Every row gives one point. The points of each table are mixes of a few directions, plus a little noise. How many directions does each table use, and how many do they share? Where both have some left over, give the other angles between the two spaces (their principal angles), to ten degrees, smallest first.

First (4 x 3)
[[ -9 -29  30]
 [-17 -56  58]
 [ 14  47 -48]
 [ 11  38 -39]]
Second (5 x 3)
[[ 20 -59  11]
 [ 20 -46   3]
 [-53  17  60]
 [ 13  30 -37]
 [ -1  60 -36]]
Directions: first 1, second 2, shared 1

First (8 x 6)
[[  5  -3  -2   5 -30   9]
 [ 19   8 -13   6 -19   9]
 [-12  22  -3   6  45 -30]
 [  1  -4   1   6 -32   7]
 [-15  -8  11   6 -30   0]
 [-18 -19  18 -20  40  -2]
 [  4 -34  12 -34  36  25]
 [ 17  39 -25  25 -10 -17]]
Second (9 x 6)
[[ 20  12  24 -15   0   3]
 [ -6   5   2  23   6  12]
 [-36   3 -24 -20   2   2]
 [ 21   0  17  41   4   8]
 [ 13   2  11  23   3   6]
 [ -8 -44 -44   0 -16 -34]
 [ 15  29  33 -60  -1   4]
 [ 11 -15  -4  26  -3  -7]
 [-29   7 -15 -18   3   5]]
Directions: first 3, second 3, shared 0; angles 70, 70, 80

First (7 x 8)
[[ 28 -14 -43 -14   2 -23   2 -14]
 [  8  -4  -8   3   7  -4  -9   3]
 [ -5   3  11   8   5   6  -8   8]
 [ 29 -14 -33   3  20 -16 -23   4]
 [-51  25  60  -3 -32  30  37  -5]
 [ -9   5  20  16  11  12 -17  16]
 [  0   0  -7 -13 -12  -5  18 -13]]
Second (7 x 8)
[[-19 -22  17  -2  29   8 -10  27]
 [ 11 -23  17  37  42  42 -12   2]
 [  5  26   0  -7 -31 -14 -20  21]
 [  0  22 -15 -18 -33 -28  10 -12]
 [ -8   9 -14  -8  -7 -22  19 -27]
 [ 17 -29  -3   1  11  30  20 -13]
 [ -5  17  -2  -2 -11 -16  -7   2]]
Directions: first 2, second 4, shared 1; angles 80

First (8 x 11)
[[-12  19 -24  -2  -1  -1   0  -9  -2  13   7]
 [  9  -5   4 -11   2   1   0  17  -2   5  -3]
 [ 22 -28  34  -4   3   2   0  24   2 -14 -11]
 [  2  13 -22 -22   3   1   0  19  -5  25   3]
 [ 15 -13  13 -12   3   1   0  24  -1   1  -6]
 [-22  -5  18  49  -8  -3   0 -60   9 -42   3]
 [-16  32 -42 -12  -1  -1   1  -5  -5  29  10]
 [  1 -12  19  14  -1   0   0 -10   4 -19  -3]]
Second (9 x 11)
[[  8  23 -58 -32   9 -21   9  12 -24  40  28]
 [-30  30 -21   8  -8  13  -5 -20  10  12  -4]
 [-12   0  22  11  -6  18  -7  -3  16  -9 -19]
 [ -1  -9  32   0  -4  22  -8  18  16  -6 -25]
 [ 10  -4 -20   2   6 -26  10 -16 -18  -4  26]
 [ 13 -32  39  21   0  -5   1  -9   3 -36  -4]
 [ -4   0   6   6  -2   4  -2  -4   4  -5  -4]
 [ -4   2   2   0  -1   5  -2   1   4   1  -4]
 [ 20 -10  -2 -17   7 -10   4  22 -10   7   6]]
Directions: first 2, second 3, shared 2

First (10 x 12)
[[-24 -18   2 -42 -33 -27  -2  -1  11  19  39 -37]
 [ -4  -2  17  -4   4  -3  -4  -1   2  -3   3   6]
 [  1  -9 -12  -2  18   5   5   8  -6  -1 -12   4]
 [-12 -19  12 -13  27  -1  -1   5  -3   0  -5   6]
 [  9   7  -8   8  -3   4   2   3  -2  -3  -5   4]
 [-18  -2   3  16  11  12   0 -33   1   7  -2 -13]
 [ 23  16   3  -6 -26 -12  -3  25   3  -9   7  13]
 [ 10  13  10  23  13  12  -2  -5  -3 -11 -16  20]
 [  1   8  -4  20   7  13   1 -14  -2  -1 -10   3]
 [ 13   6 -24  -2 -18  -2   5  12  -1   2   2  -5]]
Second (9 x 12)
[[  2  -1  31  -4  -2  11  -8  10  10  -2 -36  60]
 [ 20   5  -3  -3   5  -6   1  26  -6 -13  -1  10]
 [ -4 -11 -21   4  24   9   8  -1  -9   2  -9  -9]
 [-19  -2 -11   5  -7  -2   2 -30   1  12  23 -42]
 [  2   4   2   0  -7  -4  -1   0   1  -1   8  -6]
 [ -8   7   3   1 -19  -9  -3 -17   5   5  24 -27]
 [ -1   7   8  -1 -16  -7  -4  -6   5   1  13  -8]
 [  7  -1 -10   0   9  -2   3  10  -6  -5   1  -5]
 [  1  -7   3   0  14  10   1   8  -1  -1 -23  26]]
Directions: first 4, second 3, shared 2; angles 50

First (9 x 18)
[[ 11  31  11  17  28 -11   5   6  -9 -26  11   6   9  23  -7  -4 -14   2]
 [  4  11  13   2  11  -6   4   2   1 -13   7   6  -4   3  -1  -2   5  -4]
 [  1   2  15  -9   1   4   2  -1  15  -3   9   7 -12  -3   6  -5  17  -8]
 [-20  -3 -26  -1   3 -12  -8  20 -26 -18 -31 -17   8  26  -3 -10 -45  -8]
 [ -3  -3   8 -27 -10  25  -2  -1  33   9  17   8 -23   1  18 -15  33 -21]
 [ -1 -11   9  16   1 -30   5  -2 -22  -7 -18  -3   8 -24 -15  20 -12  15]
 [ -9   0 -24 -13 -13  16  -7  10  -8   5   2  -8  -6  10   4  -6  10 -15]
 [ 18 -12   5  30  10  -2   3 -28  27  30 -12   3  35   0   2   3 -55  47]
 [  0 -13 -11 -13 -32  15  -2  -5 -10  23  16  -1 -15 -36  -4  21  60  -8]]
Second (8 x 18)
[[ 12  19   2  26   1  21  -1 -10 -26 -11  27  20   2 -11 -17  30  31  -1]
 [-10  37  -6 -26  12   9   2  21  -7 -33   7  -5  -9  45   3 -39  12 -40]
 [  9  23  -7   8  -4  40   1 -22   1   3  14  11  19  19  -8 -13  10  -6]
 [  8 -12 -14  16 -10 -14  -1   1 -24  19   2  -8   6 -27 -10  32   7  22]
 [ 11  -6  -4  13  13  -9  -5   9  12  15  12   0  -3   2  13  15 -18  23]
 [-10 -33  24  -5  -9 -11   3 -15  22   5 -27   5  -4 -28   4   0 -15   6]
 [ -5 -31   5  -8  -4 -20   0  -1  24  20 -23 -10   0 -13  13  -4 -29  18]
 [-14   4   0 -24   2 -15   2  18  -4 -17 -13 -12 -11  13   3 -22   1 -21]]
Directions: first 5, second 5, shared 3; angles 40, 70

First (11 x 20)
[[ -8  12 -53  -3  14  27  -2 -14   1 -12 -30  -5 -11   1 -56   9  10   4
   11 -14]
 [ -2   9  10 -11 -15   4  -9  11  12  -8  -3 -17 -10  -3  35 -19  -8  -2
   10   6]
 [ 16 -23  -2   5  -5   9  -5  16  19 -15  15  -5  -3  11 -10   7 -19   5
   -4   6]
 [  3  -4  37   5  -4 -23   0  -9 -14  16  15   9  13   0  35  -2  13  -4
  -15   2]
 [ -1   8 -30 -23   7   3  10   7  -7 -11  -6  -1  -1 -20 -50  16   1  -4
   10  -2]
 [  9  -6  -8   5   0  -3  16  13   7  -4  13   1   5  -6   5  15 -16  -1
    2  18]
 [  9   0  34  -4  -9 -17 -19 -25 -16   6   5  -4   8   4  39  -6  35  -5
  -21  -9]
 [  0 -13  32  13  -1 -10  -7  -4  -4  14  11  11   6  13  15  -9   2   3
  -13  -6]
 [-12  20 -60  -4  14  26  13  -1   5 -11 -29  -5 -11  -9 -46  11  -5   1
   23  -1]
 [ -4   4  20  20   0  -8   1 -17  -7  18  -1   6   7   9  44  -6  10   0
   -8   2]
 [-10  -7  21  -3  -2  -6   2  24   3   8  10  10  -2   0  -9 -16 -23   3
    6  -1]]
Second (8 x 20)
[[  0  18 -16  -3   0   4  -1 -20  -5  -4 -15 -12  -1  -6  20   4  20  -5
    2   2]
 [ 17 -20   9  -9   3 -11  -8  -4 -11  -6  17   7  10   0 -36  17  16   0
  -20 -10]
 [-29   8   8  -9  -4   8   6  40  14   6  -7   5 -17  -4 -11 -34 -43   5
   30   0]
 [-10   3  27 -16  -6  -4 -23  -4  -9   5  -7   0  -6   3  -5 -25  15   1
   -3 -22]
 [-23  23  10  -9   2  -7   2  -6 -15  16 -16   6  -2 -10   9 -19   8  -3
   11  -8]
 [ 35 -18 -38   2 -13  32 -16   7  38 -44   4 -34 -13  13   3  20 -10   4
   -2  14]
 [ -1 -10  16  30  12 -18  23  -3 -11  26  17  26  19   5  13  13  -8   1
  -10  11]
 [ 12  -4 -15  14   7  -3  15  -8  -1   0   7   3  11  -2   6  24   2  -2
   -6  13]]
Directions: first 6, second 5, shared 5

First (9 x 32)
[[ -4  -8 -23 -10 -19  -1 -23 -15  -6 -19 -12 -12   3   8  15  -8   4  -4
   -7  -4 -24  -1  -6   1 -30 -16  -2 -20   6  -6   0  -8]
 [  1   5 -15 -24   4   3  21 -22   0  12 -15  -8 -25  23  -2   3   7 -13
    4   8   0  -4  17   0   0   4 -12 -14 -15  -6  -1 -11]
 [ -2  -1   0  -4 -13 -13 -29 -13 -15 -35  -7 -13  20  -6  29   1 -10  -9
  -14 -11 -39   8   2  13  -8 -22   3 -14  15  12  13  -1]
 [  5   0  10 -10  -3 -10 -11 -20   2 -32   3 -16  11 -18  38   0 -15 -14
  -11  -3 -32  18  17  12  -6 -11   7 -11   4  26   6   8]
 [ -4  -6 -15   6 -11  11   6  11   5  18  -7   4  -5  11 -22  -5  10   6
    4  -1  19  -8 -16  -9  -3   8 -12   4  -9 -20  -9 -15]
 [ -7   0  12  16  -3   6  -5  50  31   0  24   1  22 -26 -13 -18 -10  33
    1  -5  27 -17  -9 -24   5  19  21  46  10 -15 -15  11]
 [ -4  13   6   2  20  -1  17  14 -11  27   0  14 -12  19 -29   9   7   9
   11   3  22 -19   1  -5  25   9   1  14   2 -15   5   0]
 [  4  -6  -6   0   5  -1 -15 -13  -4  -7   8   6  -6  -3  10  -1   6   2
    3   8  -8   3  -5   2 -28 -10  12 -15   9   7  -2  15]
 [ 11   4  30  23  20   6  39   7  -2  36   6  24  -8  -8 -25  20   1 -10
    9   5  35  20  -3  10  46  20 -18  10 -22  16   2   0]]
Second (10 x 32)
[[ 29 -11   6  24  48  14  34 -45 -26  60  14  58 -59  11 -29  32  38 -18
   34  38  40  33 -19  22 -17   4 -10 -44 -21  31  -4  28]
 [-11   4 -16  -8 -14   4   9  11  -2  14 -20  -7  -2  25 -21  -3   5   1
   -2  -8   8 -19  -3  -8  15   6 -17   7  -8 -28   0 -27]
 [  7 -12 -11  -1  -7  10  -2 -13  15  -1   6  -1  -8 -10   9  -9   6  -2
    2   9   2  12  -6  -3 -31   1   1 -12  -8   7 -14   5]
 [ -4  -9 -27 -10 -24  12   1   0  18   2 -11 -13  -4   7  -3 -16   6   1
   -3  -1   5  -6  -7 -13 -21   6 -12  -3 -13 -19 -15 -19]
 [  1   3   9   2   6  -5  -4   1  -3  -6   5   1   5  -7   6   3  -5   1
   -1  -1  -5   2   3   3   5  -3   6   3   6   8   4   7]
 [ -7   2  -9  -6 -12   1   1   9   3   0 -10  -9   5  10  -6  -6  -1   2
   -4  -7   0 -11   0  -6   6   2  -7   7  -2 -16  -1 -15]
 [ -1  -3  -3  -3  -9   1  -8   2  10 -13   2  -9   8  -9  11  -8  -5   2
   -5  -2  -7   1   2  -4 -10  -1   4   2   2   1  -4   0]
 [ -3   3  -2  -1   0   0   5   3  -6   8  -6   2  -3  10 -10   3   3  -1
    1  -2   5  -6  -1   0  10   2  -6   2  -2  -8   2  -7]
 [ -9  17  29   0   6 -22 -17  21 -10 -30   6 -11  32 -13  16   4 -25   7
  -13 -18 -24  -9  17   5  35  -9  18  25  26   7  20   9]
 [ -1   7  24   2   5 -15 -20   9   1 -33  15  -9  26 -25  27   0 -21   5
  -10  -9 -23   3  13   5   9  -9  22  14  21  18  10  18]]
Directions: first 6, second 3, shared 3

First (10 x 32)
[[ 22  13  11  22  -3  -5 -11  14  -4  -5 -11   8   9 -27   4  12  -4   4
   -7  -4  -1 -15   2   1  -1 -36  14  -3  -8   9  -3   6]
 [ -7  -5  -3  -5   1   1   3  -4   1   0   4  -3  -4   8  -1  -4   1  -1
    2   2  -1   3  -1   0   1  10  -5   2   2  -3   0  -2]
 [  4   6   2  -8  -5   4  -1   2  -1  10  -5   6   8  -4   1   2   3   0
   -2  -9   6   6   4  -3  -2   5   7  -7  -1   4   6  -2]
 [-20 -24 -10  16  15 -10   8 -10   5 -28  18 -22 -28  20  -2  -9  -6   0
    9  30 -18 -13 -14   9   6  -2 -26  22   6 -16 -18   4]
 [ 24  19  12  13  -7  -1 -12  14  -5   5 -15  14  16 -28   4  12  -1   3
   -9 -13   5  -8   6  -2  -3 -29  20 -10  -8  12   3   3]
 [-48 -42 -24 -11  19  -4  22 -28  10 -23  33 -33 -40  55  -7 -25  -1  -6
   18  36 -18   5 -17   8   8  44 -45  28  16 -28 -15  -3]
 [ 31  28  15   6 -13   3 -14  18  -7  16 -22  22  27 -36   5  16   1   4
  -12 -24  12  -3  12  -5  -5 -28  30 -18 -10  18  10   2]
 [-25 -14 -12 -29   2   7  13 -16   5  10  11  -8  -8  31  -4 -14   5  -5
    8   1   3  20  -1  -2   1  46 -15   1   9 -10   6  -8]
 [ 22  18  11   6  -8   2 -10  12  -5  10 -14  15  18 -25   3  11   0   3
   -8 -16   8  -3   8  -3  -4 -20  20 -12  -7  12   6   2]
 [ -3   0  -2  -9  -2   3   2  -2   0   6   1   1   2   5  -1  -2   2  -1
    1  -4   3   6   2  -1  -1  11   0  -2   1   0   4  -2]]
Second (10 x 32)
[[  0   4   7   1 -36   2  13 -24   1  12   2 -10   4  14  -7  -2  -4   0
   19  17   2  12   2   5  13  29 -24  -4  27   1   4 -13]
 [ -2  -8   7 -21  27  -6   0  19 -12  11  22   8   1  -9 -18   0  -1   8
  -25 -28  -3 -18  11 -54  -3 -34  26  17 -38   0   8  -1]
 [ -2   0   1  -5  -8   2   3  -4   0   5   3  -3   1   4  -3  -3  -2   1
    3   0   0   2   2  -5   4   8  -6   0   6  -2   3  -5]
 [  2   2   2   1  -5  -1   6  -8   3   1  -2  -3  -2   4  -2   2   0  -1
    6   7   0   5  -2   6   0   8  -5  -1   5  -1  -1  -2]
 [ -1  -3  22  -8 -20  -3   7   2 -29  26  35   8  14  -7 -25  -1  -3  11
  -13 -16   3 -18  26 -60  17 -28   9  13 -19  16  14 -11]
 [-11  -5 -25  10  14  14 -34  34   0 -24 -16  10   4 -11  31 -14   3  -6
  -14 -17   3 -11  -5  22  -3  -7   6 -13   8  -4  -1  13]
 [ -1   0  -2  -1  -4   2   0  -2   2   0  -2  -2   0   3   1  -2  -1  -1
    3   1   0   2  -1   3   1   6  -4  -2   6  -2   1  -2]
 [  2   2 -18 -18  22  -4  16 -22  43 -12 -32 -22 -23  26   5   2  -3  -9
   24  24 -10  32 -32  46 -20  52 -18  -5  23 -31  -9   0]
 [  6   2  -9  14  30  -4  -9   9  11 -22 -19   5  -9 -10  16   8   6  -5
   -3   4  -2   2 -12  34 -18 -12  13  -3 -11  -1 -14  16]
 [  7   6  15  26 -19  -3  -1  -4 -18   1   8   9   9 -15   1   9   5   2
    0   7   6  -8  13   4   8 -22   3  -1  -6  23  -5   4]]
Directions: first 2, second 4, shared 0; angles 30, 70
